Rows are points. Each copy is the shape, with its points in the same order, turned, moved and blurred by noise. Say if it was mirrored as well.

Shape:
[[-14 -19 -14]
 [ -1 -48 -20]
 [ 24  45  37]
 [ 25 -26  35]
 [-18  -4   0]
 [-31 -17   6]
 [ 73   8  45]]
Copy 1 (7 x 3):
[[-20   1 -15]
 [ -3 -12 -33]
 [ 16  43  61]
 [ 37  -1  18]
 [-20  -7  10]
 [-19 -18   9]
 [ 67  45  44]]
Copy 1 is: only turned
Copy 2 (7 x 3):
[[ -3  -3  -3]
 [ -2 -19 -29]
 [ 53 -19  67]
 [ 26 -56  11]
 [ -4  -1  18]
 [-26 -10  21]
 [ 80 -58  26]]
Copy 2 is: only turned
Copy 3:
[[  0   7 -23]
 [ 18 -12 -47]
 [  6 -14  64]
 [ 11 -51   3]
 [ -8   6  -3]
 [-22  -7 -13]
 [ 48 -57  52]]
Copy 3 is: only turned
Copy 4, 7 rows:
[[ -5  -6  21]
 [  7 -26  35]
 [  0  -2 -74]
 [ 10 -52 -19]
 [-14  -4  -1]
 [-32 -11  13]
 [ 44 -44 -68]]
Copy 4 is: mirrored

Shape, 10 rows:
[[-34  36 -40  -5]
 [ 19 -35  30  10]
 [-20  15 -21  23]
 [ -1 -21 -42 -47]
 [  3   6   8  47]
 [-10  12  37  45]
 [ 50 -45  44 -51]
 [ -1  25  16  15]
 [ 32  36 -26 -11]
 [ 62  28  45   2]]
Copy 1, 10 rows:
[[  0   0  53  29]
 [-16  -7 -56  12]
 [-23   3  21  16]
 [ 51 -14  -1  57]
 [-38  23  -9  -3]
 [-62  -6  -2 -20]
 [ 40 -33 -81  -1]
 [-19  11   2 -14]
 [ 27  41  14   0]
 [  8  30 -43 -54]]
Copy 1 is: mirrored
Copy 2, 10 rows:
[[-42 -23 -28 -29]
 [ 36  20  27   9]
 [ -9  -7 -35  -8]
 [  2 -48  30 -45]
 [  6  12 -25  27]
 [  1  45 -22  23]
 [ 35  14  95  -5]
 [-20  18  -4   9]
 [-38 -35  21  16]
 [-19  23  50  54]]
Copy 2 is: mirrored

Shape:
[[-34  12 -12 -10  75 -60]
 [ 33  20  24  26  16  17]
 [ 27 -17  48  27  12  -3]
 [ 22 -56  -9  30  -5  -5]
 [-15 -50 -32 -36  -4 -17]
 [-57 -46 -22  -5 -25   2]
 [ 16 -30   7  37 -38  -4]
 [-17  21   3 -18  45 -51]
 [-33   9  48   3  72   0]
 [-29  -3 -42  -3  27 -18]]
Copy 1 (10 x 6):
[[ 68  33  -7  58 -41  28]
 [-28   9  23 -12  -6  22]
 [-22  16  46  -3 -20 -21]
 [-38 -21  29  49 -20 -34]
 [ 15 -23 -32  55 -12 -45]
 [ 23 -30  -1  58  41 -53]
 [-47   0  26  37  14 -32]
 [ 42  38 -11  36 -28  14]
 [ 62  20  40 -12 -20  12]
 [ 27 -11 -12  61  -3  16]]
Copy 1 is: only turned
Copy 2, 10 rows:
[[-18  -4 -31   5  45  70]
 [ 48   7  16 -28 -19  -5]
 [ 44  36  23  -7 -19  15]
 [  9  19  29   6 -67  39]
 [-39 -10  12  53 -35  29]
 [-73  15  24  13 -38   6]
 [  9  39   7  -6 -71  -1]
 [  1  -4 -30  14  34  38]
 [  6  18  33 -25  59  31]
 [-39 -21 -11  -4  -9  44]]
Copy 2 is: only turned
Copy 3:
[[  3  23 -78 -25  49 -37]
 [ 32  -4 -12  26 -38 -26]
 [ 59   1  -3  31  -6 -12]
 [ 28 -46  15  30  33  -6]
 [-25 -24  -9   4  52  30]
 [-27  -1  40 -14  51  10]
 [ 33 -41  35   4   4   1]
 [  8  17 -66 -25  18 -11]
 [ 21  68 -41  26  18 -35]
 [-30  -9 -23 -15  34 -27]]
Copy 3 is: only turned
